Each row of a before or after table is a point. The points were changed in one or more steps. Then noise was added and the rows were shuffled. The steps act on columns, c1 being the first. Write out the steps. A step turns or swaps two columns, mirrors them in a line or flattens them onto one, adds a multiple of one to another, or multiplies or shifts one. Angles are multiples of 10 degrees, from the lower column toward the higher: turns from -170 to 170, lines from 10 to 170 but not 90. Use the fewest steps. Two steps may share a column if one is a turn and the other turns, adds or multiplies; they go together, in the order done. Otherwise the lowest column goes first.
In the rows, 128 means zero.

Before (14 x 2):
[[ 88 100]
 [ 86 144]
 [ 93 170]
 [ 84 184]
 [115 137]
 [ 97 123]
 [175 114]
 [147 124]
 [167  95]
 [100 211]
 [100  90]
 [175 117]
 [ 94 103]
 [ 97  93]]
After:
[[121  86]
 [111 136]
 [118  42]
 [108  46]
 [147  62]
 [118 162]
 [141  43]
 [139  74]
 [146  66]
 [111  95]
 [116  74]
 [110 123]
 [117  52]
 [119  43]]
Steps: multiply c1 by 0.4; shift c2 by -50

Before:
[[ 84 105 156  96]
 [110 101 135 139]
 [148 140 124  85]
 [ 94 197 119 115]
 [134 133 195 116]
 [125 108 153 103]
 [118 184 195  46]
 [129  92 113 139]
 [183 108 145  92]
 [166 133 125 102]]
After:
[[ 84 154  88  86]
 [ 70 110 159  61]
 [154 134 120  54]
 [130 128 132 105]
 [197 116 149  62]
 [105 117 143 112]
 [135 102 177  84]
 [114 111 155  14]
 [122 116 156  74]
 [178 132 121  75]]
Steps: multiply c1 by 1.3; flatten c2 and c3 onto the line at 120 degrees; shift c4 by -30

Before:
[[172  20 150 142 113 139]
 [ 75 136 116 116 140 125]
 [174 110 106  64 215 151]
 [172 140 151 152 115 167]
 [149 116 133 151 107 122]
 [143 119 155 120 110 156]
 [173 145 143 120 185 135]
 [141  99 155  69 108 132]
 [ 92  77 135  98 134 132]
 [126 131 162 152 132 135]]
After, 10 rows:
[[126 129 161 151 115 136]
 [ 74 136 123 115 142 124]
 [175 143 168 118 171 134]
 [ 93  76 137  95 128 132]
 [172 140 146 150 102 166]
 [173  20 141 140 105 140]
 [172 114 153  61 214 151]
 [142  99 142  73  96 133]
 [144 119 142 122 100 158]
 [150 116 120 152 111 121]]
Steps: turn c3 and c5 by -30 degrees

Before:
[[106  89 152 137  80 179 113 161]
 [ 83 155 188 185 155 154 122 108]
 [120 126 129 132 105 105 171  91]
 [112 136  79  89 124 131 122 117]
 [135 140 146  95 149 150  76 149]
 [112 155 141 127 105 125  72 105]
 [127 194  59 115 111 146  50 153]
 [151 101 136 156 154 115 150  96]
 [125 172 110 112 119 200  42 120]
 [113  81 114 110 147 123  92 118]]
After:
[[122 135  68 141 124 131 123 115]
 [124 126 132 131 106 105 170  91]
 [139  99 154 139 153 115 151  96]
 [123  82 106 126 145 125  93 120]
 [123 157 136 118 104 124  69 106]
 [130 141 112  94 151 150  76 148]
 [129 192  75 172 111 147  48 153]
 [122  90 149 115  79 178 112 162]
 [107 157 211 121 156 154 122 106]
 [127 175 106 131 120 199  42 119]]
Steps: multiply c1 by 0.4; turn c3 and c4 by -50 degrees

Before (10 x 11):
[[119 163 145 136 143 149 146 158 140 112  88]
 [127  95 147 161 139 124  89 150  89 101 125]
 [101 131 128 153  89 111 155 146 176  89 163]
 [100  98  64 129 118 137 143 122 141 103 130]
 [128 148 132  73  94  48  80 121 185 131 154]
 [115  91 172 126  87 123 169 182 154 120 168]
 [156  87 121  96 145 134 108 103 145  51  74]
 [ 42 129 120 140 120 128  83 165 135  80 123]
 [139 116 100 132 173  89 124 134 167  97 132]
 [102  94 117 180 101 130 190 166 190  91  96]]
After, 10 rows:
[[112  92 121  83  82 125 167 182 155 123 171]
 [138 115 133 158 172  88 123 130 165  92 131]
 [152  86 162 127 146 135 109 103 146  51  70]
 [118 162 118 113 145 150 148 158 139 109  87]
 [102 133 102 132  91 109 157 147 174  90 161]
 [ 42 131 120 138 119 127  83 166 133  80 124]
 [101  95  77 147 101 126 192 166 193  92  96]
 [122  96  94 115 141 120  88 149  90  99 125]
 [127 149 182 115  92  51  80 121 186 128 155]
 [ 97 102 140 193 119 138 141 123 141 100 130]]
Steps: mirror c3 and c4 in the line at 130 degrees

Before:
[[ 79 168 118 173 147 128 148 107 103 109 167 111]
 [ 82 159 151 142 123 130 118  91 100 127  59 117]
 [113 134 177 122 148 180 130  78 128 140 178 152]
 [ 82  74 154  78 139 132 103  57 201 118  88  92]
 [135 125 122 124 145 149 168 124  85 101 166 107]
 [164 112 202 134  98 152 102 113 121  79 142  89]
 [122 132 163 145 175 146 159 119 110  82 154 133]
 [104 131 180 113 105 103 139 116 129 110 121 118]
 [165 142 167 134 127  81 166  85 122 150 147 126]]
After (9 x 12):
[[167 142  98 133  90  81  93  82 156 157 152 122]
 [ 81  76  68  77 152 128 148  59  77 106  88  94]
 [106 131  80 113 130 103 142 118 152 144 121 115]
 [122 129 106 142 245 142 163 120 160 172 154 134]
 [135 126 153 123 184 152 139 124 164 169 161 104]
 [ 83 160 119 142 126 126 131  88 163 118  57 118]
 [114 135  84 121 128 176 122  78 151 127 177 150]
 [167 108  69 130 169 155 184 117 170 118 143  89]
 [ 77 163 146 176 176 130 139 108 145 152 166 111]]
Steps: turn c3 and c9 by 150 degrees; add -1.5 times c10 to c5; turn c7 and c10 by 110 degrees

Before:
[[151 143 128  71  61 149 148 132 151 126 151 137 121  96 105  79 157 131]
 [176 149  99 104 126 151 148 103 131 142  95 141 183 113 116  95 147 124]
 [143  93 128  95 152 118 159 173 117 145 109 163 127 188 143  76 128 122]
 [118 154 129 134 147 146 162 119 114 169 145 153 133 123  82 122 157 186]
 [124 127  97  65 132  37  97 119 104 106  94 167 163 109 245  85 105 149]
 [147  64 108 109 111  91 123 119 186 149 126 117 157 123 131  83 120 120]
 [124 118 132 215 103 124 141 198 131 151 161 164 134 120 135  98  77 115]
 [140 153 133  72 147 147 138 121  95 149 188 139 120 182 100  79 115 183]
 [118 178 131  82 144 123 147 139 148 148 132  94 144 104  80  84 135 143]
 [169 102 128 103 117 148 125 133 126 121  86 134 115 144 101 122 126 115]
 [115 104 114 213 116 152 107 122 109  92  91 158 160 107 109  83 161 123]
 [169 138 128 213 151  83 158 105 207 148 213 146 152 188  87 133 164 121]]
After, 12 rows:
[[170 100 128 104 118 150 125 115 124 123  84 135 116 145 101 123 126 136]
 [144  92 130  94 150 118 160  87 113 148 107 161 127 188 143  77 154 110]
 [171 148  99 106 127 152 147 151 133 143  92 140 184 113 114 112 160 147]
 [123 129  98  68 132  36  95 146 103 104  94 168 163 109 247  78 129 115]
 [143  66 108 110 111  90 124 131 186 150 126 116 160 125 132  84 143 140]
 [116 106 112 212 114 151 107 133 110  91  87 161 161 109 108 105 180 137]
 [116 181 132  82 147 125 150 129 147 149 128  93 142 106  81  95 155 111]
 [170 136 130 212 151  84 156 143 207 148 211 149 154 193  87 151 153 149]
 [120 155 126 136 149 144 164 167 113 167 144 155 130 122  82 139 160  85]
 [152 144 129  73  59 149 147 125 149 127 153 137 119  98 104 102 176 127]
 [141 153 131  70 149 145 141 161  98 152 189 137 121 183 102  76 139  84]
 [126 116 133 213 102 122 140  61 132 149 159 163 136 119 134  75 100 100]]
Steps: turn c8 and c18 by -150 degrees; turn c16 and c17 by -30 degrees
